Every row gives one point. Each copy is the shape, with its points in the same order, stretched, turned, moved and blurred by noise. Is it also mirrored, or only turned?
In the rows, 128 means zero.

Shape:
[[125 129]
 [137  59]
 [ 79 167]
 [166 164]
 [168 118]]
Copy 1:
[[114 148]
 [ 95  82]
 [ 87 196]
 [162 166]
 [146 127]]
Copy 1 is: only turned
Copy 2 (5 x 2):
[[140 129]
 [135 200]
 [103  75]
 [185 108]
 [177 152]]
Copy 2 is: mirrored
Copy 3 (5 x 2):
[[138 127]
 [140  67]
 [ 94 162]
 [176 159]
 [172 115]]
Copy 3 is: only turned
Copy 4, 5 rows:
[[121 115]
 [ 85  51]
 [100 169]
 [170 120]
 [143  84]]
Copy 4 is: only turned

Shape (6 x 3):
[[135 138 128]
 [113 145 102]
 [160 127  86]
 [ 63 144 192]
 [115  73 158]
 [160 125 193]]
Copy 1 (6 x 3):
[[167 152 111]
 [155 161  78]
 [200 133  91]
 [ 72 168 152]
 [123  94 150]
 [153 145 184]]
Copy 1 is: only turned
Copy 2:
[[111 151 114]
 [146 138 106]
 [116 156  62]
 [109 102 203]
 [ 63  88 122]
 [ 58 168 152]]
Copy 2 is: mirrored

Shape (10 x 4):
[[102  92 152 141]
 [161  61 169  79]
 [110 111 209  91]
 [108 141  93 100]
 [141 125 127 157]
 [ 97 113 179 188]
 [122 146 106 164]
 [117 113 153 167]
 [190 162 112 120]
 [196 148 116 117]]
Copy 1, 10 rows:
[[180 159  85 109]
 [187 114 155  65]
 [170 188 139  51]
 [104 133  73 105]
 [151 158 107 158]
 [191 211  86 145]
 [129 170  83 167]
 [173 182  95 140]
 [ 99 146 165 149]
 [109 136 163 151]]
Copy 1 is: mirrored
Copy 2:
[[114  89 150 163]
 [179  30 108 129]
 [150  61 191 113]
 [101 146 113 101]
 [140 138 130 169]
 [119  99 182 197]
 [120 162 133 162]
 [133 111 153 174]
 [178 168 118 125]
 [187 145 113 129]]
Copy 2 is: only turned
Copy 3 (10 x 4):
[[134  81 157 144]
 [173 120 213  89]
 [103  96 208  95]
 [139 126 100 100]
 [143 122 139 163]
 [115  78 163 184]
 [130 124 105 165]
 [129  96 152 167]
 [156 193 139 145]
 [161 188 147 142]]
Copy 3 is: only turned
Copy 4, 10 rows:
[[ 90  83 126 117]
 [156  45 167  69]
 [ 68  76 194  78]
 [130 166 121 114]
 [129 120 121 157]
 [ 54  84 128 167]
 [121 148 114 173]
 [ 96  94 130 153]
 [191 150 174 158]
 [190 138 181 152]]
Copy 4 is: only turned

Shape:
[[169 114 193 141 119 174]
 [130 119 144  79 186 147]
 [ 82 119 127  72 105 211]
 [174 121 136 133  88 141]
 [109 121 141 113 152 129]
 [131 127 129 136  82 141]
 [166 102 138  87  74 147]
 [112 102 136  95 140 153]
 [164 166 120  80 139 129]
 [173 247 192 140  70 133]
 [ 63 100 214 106 102 158]
 [149 108 128 117 163 163]]
Copy 1:
[[151 114 204 107 118 161]
 [ 73 127 139 114 169 156]
 [122 193 127 135 138 182]
 [173 119 156 101 110 130]
 [ 90 126 127 124 125 136]
 [155 134 132 116  95 125]
 [166 142 142  72 122 153]
 [103 141 127 120 128 157]
 [109 144 136  98 168 102]
 [149 167 226  91 115  58]
 [ 86 162 171 108  71 176]
 [119 110 143 132 152 151]]
Copy 1 is: only turned
Copy 2 (12 x 6):
[[140 113 149 147  95 175]
 [173 131 174 125 177 148]
 [200  38 131  90 102 108]
 [138 144  93 102  84 165]
 [142 111 142 127 165 130]
 [132 105  86 102  99 122]
 [160 133 105  59  80 156]
 [157  94 145 102 146 140]
 [166 189 126 109 144 126]
 [137 193 124 155  44  55]
 [120  46 188  98  95  77]
 [168 106 131 138 161 182]]
Copy 2 is: mirrored
Copy 3 (12 x 6):
[[114 104 204 166  84 132]
 [ 58 162 157 165 169 113]
 [ 65 107 155 151 187 232]
 [114 133 129 122  71 153]
 [107 146 148 137 161 122]
 [130 128 125 112 100 172]
 [ 62 115 138 104 100 167]
 [ 85 119 138 143 166 146]
 [ 56 205 138 123  98 149]
 [133 230 228  84  21 180]
 [112  84 215 114 200 151]
 [ 94 130 144 184 134 132]]
Copy 3 is: mirrored
